Each row is a point. A path goes straight from each point to the next, and from the last back to the first. The post is the endless flat space through its rows: a point in 2 columns, a line in 3, a plane in 4, and so on, so that a path can go around it. How many times does the path go around the post? Going back the other way cancels.

Post (1 x 2)
[[-6, 10]]
Path (15 x 2)
[[-17, -5],
[-46, 0],
[-16, 32],
[17, 60],
[34, 11],
[4, -36],
[-17, -19],
[-19, 12],
[-30, 8],
[-25, 26],
[-2, 39],
[45, 15],
[28, 12],
[17, 5],
[16, -21]]
Times around: 2

Post (7 x 8)
[[-2, 15, -24, 12, -10, -28, 4, 51],
[-48, -36, -15, 35, 37, 21, 18, 23],
[4, 15, 0, -1, -16, 14, 24, 34],
[24, 16, 17, 11, -25, -13, 7, 8],
[49, -11, -12, 25, -14, 30, 17, -12],
[13, -19, 5, -13, 25, 3, -1, -23],
[10, -33, 12, 14, 12, 35, -6, 3]]
Path (19 x 8)
[[-7, -1, -9, 12, -31, 2, -12, 45],
[4, 13, 18, 16, -10, 37, 26, -4],
[37, -8, -11, -1, 19, 52, -4, 15],
[18, 26, -21, 38, -30, 14, 22, -4],
[-8, -7, -1, 26, -8, 2, 15, -10],
[-7, -51, -15, 29, -10, 9, 23, 5],
[43, -22, -13, 17, 18, -2, 34, -2],
[-17, -8, 16, -7, 19, 2, 23, 45],
[13, -20, -1, 13, 0, 11, 31, 9],
[11, -11, 15, 12, 8, 2, 3, 29],
[49, 25, -6, 5, 10, 15, -16, 28],
[35, -12, -3, 60, -29, 5, -33, 13],
[-20, -33, -18, 18, 19, 2, -12, 13],
[-36, -19, 29, 2, 3, 14, 43, 14],
[13, -12, -9, 11, 7, 7, 29, 8],
[18, -5, -10, 51, 34, 0, 11, -6],
[26, 21, 13, 13, -6, 21, -3, -7],
[-8, -2, 23, 39, 6, 44, -38, 15],
[-53, 13, 1, 1, -3, 41, 12, 14]]
Times around: 2

Post (17 x 18)
[[5, 4, 1, 4, -1, 0, -3, 19, 4, 12, 12, -6, 1, 14, -11, -19, 26, -2],
[-16, -13, 10, -33, 17, -8, 2, -9, 5, 12, 13, -9, -1, -4, -20, 3, -16, 1],
[-4, -6, 11, -19, 17, 6, 24, 5, 4, 9, -14, -34, 0, -31, -21, -48, -33, 4],
[9, -2, 26, -4, -12, -4, 17, -8, 7, 0, 12, -34, -35, -4, 28, -18, -19, -15],
[-15, -13, 16, 2, 12, 23, -8, 24, -3, -17, 19, -6, -2, 33, -9, -1, 13, 11],
[0, 29, 29, 5, -18, -18, 0, 0, -15, 11, -9, -25, -18, -48, -3, -6, 4, -42],
[18, -18, -4, -27, -6, 3, -9, -4, 31, 11, -1, -1, 9, -23, 26, 0, 10, 5],
[-22, -8, -14, -3, -7, -2, -5, 2, 6, 9, -18, -14, -2, -9, -10, -2, 28, 18],
[1, 14, -12, 6, -6, 2, -8, 9, -6, -6, -19, 5, -11, 12, -8, 26, 3, 5],
[3, -1, 0, -6, 16, -4, -6, 7, -28, -5, 14, -22, 1, 18, 12, -12, 1, 50],
[2, 35, 12, 4, -11, 1, 4, -15, 4, 1, -1, 13, 8, -2, 7, 19, 33, -14],
[-18, -11, 4, 4, -1, -10, 15, 19, 9, -5, 14, 20, 10, -2, 5, -13, -1, -3],
[-20, -8, -8, -21, -5, -1, 20, 12, 5, 2, -5, -10, 31, 0, -6, 10, 11, 1],
[-16, -7, 13, 22, -27, -2, -4, 4, 16, -6, 15, 21, 29, 35, 7, -13, -25, -7],
[0, 17, 4, 20, 2, -15, -12, 4, -11, 17, -16, 30, 23, 24, 46, 22, 12, 8],
[-8, 8, -34, 13, -1, -12, -17, -5, -17, -16, -10, 5, 13, -24, 13, -4, 16, -28],
[-4, -3, -13, -15, -32, 19, -1, 8, -8, -14, -9, -7, -18, -7, 4, -31, -3, -6]]
Path (24 x 18)
[[-9, -2, -9, -10, 19, 18, -27, 19, -2, 30, -20, -25, -31, -3, -21, -10, 1, -5],
[12, 7, -7, -13, -9, -8, 12, 24, 17, -10, 13, -8, 60, 20, 17, 17, -3, 3],
[1, 4, 11, 8, 17, -7, -17, 10, 3, 6, -4, -13, -1, 9, -4, 13, 19, -10],
[0, -2, 15, -2, 2, 17, 3, 0, 1, -19, 7, -1, -20, -8, -7, -23, -2, -24],
[4, -3, -29, 10, 31, -5, 2, 3, -25, 6, -11, -6, 17, 1, 0, -16, -1, 34],
[-4, -5, -10, 35, -9, 13, -2, 14, 10, 3, -2, 3, 32, 16, 12, -14, -18, -2],
[-27, 5, -34, 12, 15, -21, -6, -10, 0, -8, 3, -3, 19, -9, -14, 1, 4, -19],
[6, 1, 5, 10, -29, -23, -20, 10, 4, 9, 4, -25, -13, 22, 19, -16, -1, -31],
[-31, -12, -11, -24, 12, 2, -8, -18, -7, -13, 10, -18, 14, 35, -29, -10, 12, -17],
[11, -39, 8, 24, -23, 19, 31, 34, 31, -17, -31, -10, 1, -3, 29, -10, -23, 6],
[-12, -24, 11, 13, -9, -20, -5, 5, -13, -5, 22, -20, -28, 11, 17, -17, -13, 10],
[-13, -1, 21, 9, 0, -9, -27, -15, -9, 25, 5, -3, 11, -3, -9, 9, -3, 13],
[-22, 28, -31, 10, -3, 1, 50, 9, -1, 9, -25, -19, 29, -9, -5, -31, 20, 18],
[-33, -11, -5, 24, -21, -28, -31, 12, 8, 4, 11, -4, -14, 20, 0, -13, 8, 4],
[10, 10, -10, -29, 20, -10, -11, -24, -13, -6, -15, -34, -14, -3, 31, 9, 42, 6],
[-1, 10, 5, 29, 26, -13, 42, 16, -13, -8, -18, -16, 16, -7, 13, -27, -17, 1],
[-30, -46, -1, 16, -47, -2, -16, 9, 8, -11, -3, 0, -15, -11, 34, -7, 17, 10],
[-42, -9, -3, 8, -36, -2, 28, 36, -5, -2, -11, 16, -1, -16, -9, -32, -17, -1],
[-12, 1, 17, 9, 8, -20, -34, -1, 6, 19, 22, -11, -6, -7, 8, 9, 34, 9],
[-12, 36, -2, -23, 16, -15, 33, 1, -1, 9, -13, 31, 24, -14, -3, 2, 0, 4],
[27, 19, 6, -11, -1, 12, 17, -4, 2, -32, -27, 9, 11, 2, 32, 17, -11, -24],
[6, 8, 20, 0, -8, -24, 17, 3, 8, 0, 16, -9, 18, -11, -14, 23, 10, -13],
[28, 22, 13, 3, 6, 35, 35, 4, 11, -3, -2, -10, 41, 9, -6, 12, 6, -23],
[-4, 2, 7, 16, 0, -9, -1, -15, 0, 13, -3, -13, 22, -21, 20, 21, -9, 1]]
Times around: 4
